Each row is a point. Examples show where two turns around zero, p and q, send a point. Write where each new point lands after one turn and then the other. Backwards means that the second turn is done in reverse. Each puzzle has new turns, and all numbers are rounded.

Turn p:
[-30   5] -> [-7 30]
[37 21] -> [ 34 -26]
[ -7 -26] -> [-27  -4]
Turn q:
[ 15 -25] -> [-17 -24]
[-39   6] -> [-11  38]
[24 19] -> [ 27 -14]
Where do these land?
q, then p: [-25  30] -> [39 -2]
p, then q: [ -3 -33] -> [-22  25]
p, then q: [28  2] -> [-17 -22]

Turn p:
[ 20 -25  17 -45] -> [ 35 -43 -13 -11]
[17 44 18 18] -> [19 29 26 32]
[-55 -10   2   7] -> [-32   4  22 -41]
[  4   4 -36  13] -> [-16  22 -27   6]
[ 15 -12   0   7] -> [ -4 -12  -8  14]
Turn q:
[-30  48 -10  17] -> [-12  50 -24  21]
[-15 -14 -38  31] -> [23 -3 -4 48]
[  3   1  22 -43] -> [ -8 -10 -14 -45]
[ 18 -29  27  -4] -> [-13 -32  22 -15]
[24 -6 -2 -1] -> [11 -4 20 -9]
Where do these land?
q, then p: [  5  -7   6 -40] -> [ 19 -15 -27 -19]
q, then p: [  9  34  -5 -11] -> [29 23  1 -1]
q, then p backwards: [ 18   3 -14  51] -> [16 31 31 31]
q, then p backwards: [-51 -25 -18   0] -> [ 48 -29 -21   1]
p, then q: [  3 -12   7 -37] -> [ 24 -22  12 -19]
p, then q: [17  6 23 37] -> [-35   1  15  28]

Turn p:
[ 42  13 -15 -27 -12 -19   6  12] -> [ -2  22  -6 -15  22 -36  28 -17]
[-28  -4 -18  16 -27  42  11 -11] -> [-22  16   5  -6 -36  45   0   0]
[-14   6 -13  -2  25  19  32 -16] -> [-10  -1 -25  13  15  39   7   1]
[  0 -45 -13  47  29  16  -8   0] -> [ 28  -6 -43  16 -43  10 -24  12]
[-34 -15 -16 -16  -5  -8 -12   4] -> [-32   1  -1  -7  -2  -3 -31  10]
[-14   7 -11   3   7  47 -29  -5] -> [ 15  25   8 -11  -8  37 -31  -6]
[ 15  24  24  14  -2 -60  -9   4] -> [ 11 -17  28  34  14 -50  14   5]
[ 43  16  43 -30 -12 -21  30  54] -> [ 18 -12  14 -40  35 -40  59  27]
[-30   4  -7   5  19   4 -13 -16] -> [ -6  -2   1  20   5  20 -31   2]
[ 43  26  22 -12 -28 -50   6  22] -> [  5  -2  28  -3  20 -60  45  -3]
[-23 -33   4   2   6  29 -14 -48] -> [ -5 -26 -10  -2 -23  37 -37 -31]
Turn q:
[-19 -16 -51  33  12  11  30 -25] -> [  3 -29 -27  21  38  18  31  37]
[ 63  15 -22   2 -27  24 -11  27] -> [ 28  -7  -2  43 -60  18 -18  -1]
[  5  11   9 -10 -31  38   2 -52] -> [  3  14   7  23  -2  23  51 -39]
[-12  36 -30  28   7 -17 -26  30] -> [-37   7 -36  10 -21  -6 -25  34]
[  1  13   0  -5 -36  -8  19 -26] -> [ 13   6 -23  13   2 -14  26 -29]
[-24 -34   7 -16  37 -48 -24  20] -> [-26 -19  16 -35  34 -21 -51   4]
[-11 -14  26 -16  -6  17   5  17] -> [  6  -5  24 -29 -15  -5  12  -6]
[ 14 -29  49   6  19  -2  -2  16] -> [ 16  12  53 -15   4 -19 -15   9]
[-16  18  11 -22  25 -14   8  -8] -> [ -4  22 -11 -30  19   9  -9  -9]
Where do these land?
p, then q backwards: [  9  15 -20  35 -21  33  -2 -19] -> [ 29  33  15 -11 -12  35  -9 -10]
q, then p backwards: [-40 -35  -6  12 -12 -56 -25  18] -> [-15 -30   7 -43  -4 -64  -9   5]
p, then q: [ 14  22  -5  14 -41  -5   5  -9] -> [ 15  28 -10  -6   7 -24  29  -9]
p, then q backwards: [ 22  -3   0  11 -20  14  11 -41] -> [  7   7   1 -31 -34  22  -7 -17]
p, then q: [ 25  24 -17  28   1  -4   2 -22] -> [ 14  27 -14  32   9  -5  19  13]
p, then q: [-19  16  27 -33  42  24  23   6] -> [  9 -13  32 -24   0  50 -14  28]
p, then q backwards: [-32 -32 -33 -38  -6 -39 -29  12] -> [-26   7   3   7  12 -61 -42  28]
q, then p backwards: [ 19   8  37   1  22  20 -21  15] -> [-19  21  -6  12 -30  22 -30  11]
q, then p: [  2 -15  17 -29  35  13  35  40] -> [ 17   3   1 -61  29 -19   3 -18]

Turn p:
[-18 -28  20 -24 -19  -9 -15   7  -1 -27  23] -> [-14 -20  33 -18 -11  23   5  13 -18  -7  29]
[ 43  28 -34  15  31   8 -25 -32  28   3  -6] -> [ 51  29 -24  -5   7 -24 -30   1  39 -19  -2]
[-25   1  -6   6 -17   5  23   7 -17 -19  35] -> [-19 -13   1  18  -3  31  26 -19   4  -6  23]
[-48  18  27 -14 -20 -41   3  22 -23 -27   8] -> [-57  27  32   3  -8  16  32   6 -20   4  26]
[ -6  -2  37 -13 -14 -29  45 -20  -7 -46   5] -> [-17   2  53 -15  17  22  52   3  21   6  -3]
[ -1   5  15   1  30   0 -14 -19 -25  35  17] -> [ 19  17  -7   5  27   6 -20 -12 -19  35  14]
[-44  -9   6 -35  24  -9  19  24  -2   4  12] -> [-40  -4 -20 -17  22  28  13  23 -21  12  14]
[ -2  -4  29  -5  13  -8   9  46 -20 -17  17] -> [-29  -5  21  20  31  16   5  11 -30 -18   2]
[  8 -37 -25  54 -26   2  -5   8  42  21 -33] -> [ -4 -48 -11  17 -35 -57 -22   6  31   6 -16]
[ 33  20 -25   6  34  49 -27 -39 -13   8 -41] -> [ 46  25 -30 -31   9 -21 -37 -46   7 -13 -32]
[ 22  31   7  -2  -1  36  -9 -15  23  24  -9] -> [ 29  19 -13   3 -15  15 -32  -1  13   5 -36]
[ 38 -24 -49  10 -34  -4  -5  12  15  41 -27] -> [ 35 -30 -32  17 -40 -52   7  16  -8  -2 -19]
Turn q:
[ 17  -7  11  34  21 -27 -45  -3  18  17  21] -> [ 23 -13  15  19  26 -36 -11  -9  25  34  25]
[ 35 -15  26 -19  42  -5   3  23  10  19 -11] -> [  5   4   5 -56  11 -23  16  -2   3  35   6]
[-19  29   6  29   4  58  23 -21 -16   4 -25] -> [ 14  -8 -24  17  17  42  17  12 -14   3 -59]
[-13  -9  -8   6  -7  15 -10  -4   2  10  49] -> [  8 -30 -12  20  -2   4  16  -5  27 -16  22]
[ -9  12  -5 -15 -35  -4  27 -36  -4 -32 -18] -> [ -5  36  18  18 -15  23   3  -3 -23 -39 -17]
[  2   2  36  -4 -16 -29  10  42  10 -53 -38] -> [ -3  31  33 -29  -6   5 -38  57 -30   1  11]
[  1  29  -7  17 -41 -25  -3  26 -23  -4   8] -> [ 18  10 -26  22 -29  -7 -40  16 -12  -9  14]
[-10  18 -64 -23  13  15 -19   1  -2   2  26] -> [-40  -7 -47  12  19   2  -3 -30  19 -24  16]
[-18   0 -33 -18  14 -42 -16  23 -25  11 -23] -> [-44  -3 -14  -1 -14 -16 -32 -23 -29  23  17]
[-22  14   6 -26 -11  31  22 -22  25  20  11] -> [ -8  14  -7   6 -16  38  41  -4  27  -4 -10]
[ 13  12   3  17 -33  31  45   7  27  13 -23] -> [  9  22 -11  -4 -25   3  14  37  20  -8 -53]
[ 22 -20   7  13 -13 -15 -65 -36 -24   8  38] -> [ 46 -27  23  24  13 -13 -25 -54  19  -8  30]
[  1  -4  -9 -30  45 -26  30 -11   8 -31  28] -> [-26  17   4 -12  23 -17  45  -2 -26 -18  40]
[ -1 -63  32  19  18  22  -2  12  -4  15 -43] -> [  1 -48  45 -37  -1  -4   0  10  -5  31 -40]
Where do these land?
p, then q: [-22 -33  37  23  33 -20  -9 -23  -3 -32 -41] -> [-17  12  36  -8  -3  24  26 -23  -6  50  47]
q, then p: [ 13  -2   1 -30 -38 -42  -9  41  27 -28 -40] -> [-24  52  22   5 -44  29 -25  22 -33  -9  19]
p, then q backwards: [ -2   4   8   3  -9  40   8 -18  22  15  12] -> [-11   8  10   1 -24  28 -23   4  -9  25 -11]
p, then q: [-19 -28  42  19 -34  31 -37 -35 -53  24   0] -> [ 60 -17  27  14 -26  22   8 -70   4  12 -12]
q, then p: [ 49  11  -9  14  36 -12  28  19  23 -40   6] -> [-21  41 -12   5  45  -7  28  36 -14 -25  15]
p, then q: [-20  -8  12  18  27 -10  21  18   6 -23  26] -> [-17 -30   5   8  26   9  29  23   5  13  14]
p, then q: [ 34 -17  -9  -5  16   9 -12  38  26  14 -31] -> [-26  -5  13 -20   7 -23 -53   3 -23   4   8]
p, then q: [ 21  37   8 -33  -3  -5   7   5  21  34  29] -> [ 14  -2 -51 -18   7  -7 -24  24  16   3 -29]
q, then p: [-19  16 -43  -4  -2 -24 -27  -2  -6 -26  11] -> [-15  10   1   4   3   0 -22 -27  17  -5  52]
q, then p backwards: [-30  20   4  29 -29 -26  13 -11  -2  30   5] -> [  7  21  -4  19 -43  -7   0  12   3  41  17]
p, then q: [ 15 -33 -23 -27  -3  31   4 -34 -31  20  25] -> [ 18 -11  -6 -32  -2 -26  22 -47   5 -37 -21]
p, then q: [-21  33 -28  -7   5  28  12   1 -31  12  -4] -> [-16  11 -25  31  10   8   8 -24 -10 -26 -31]
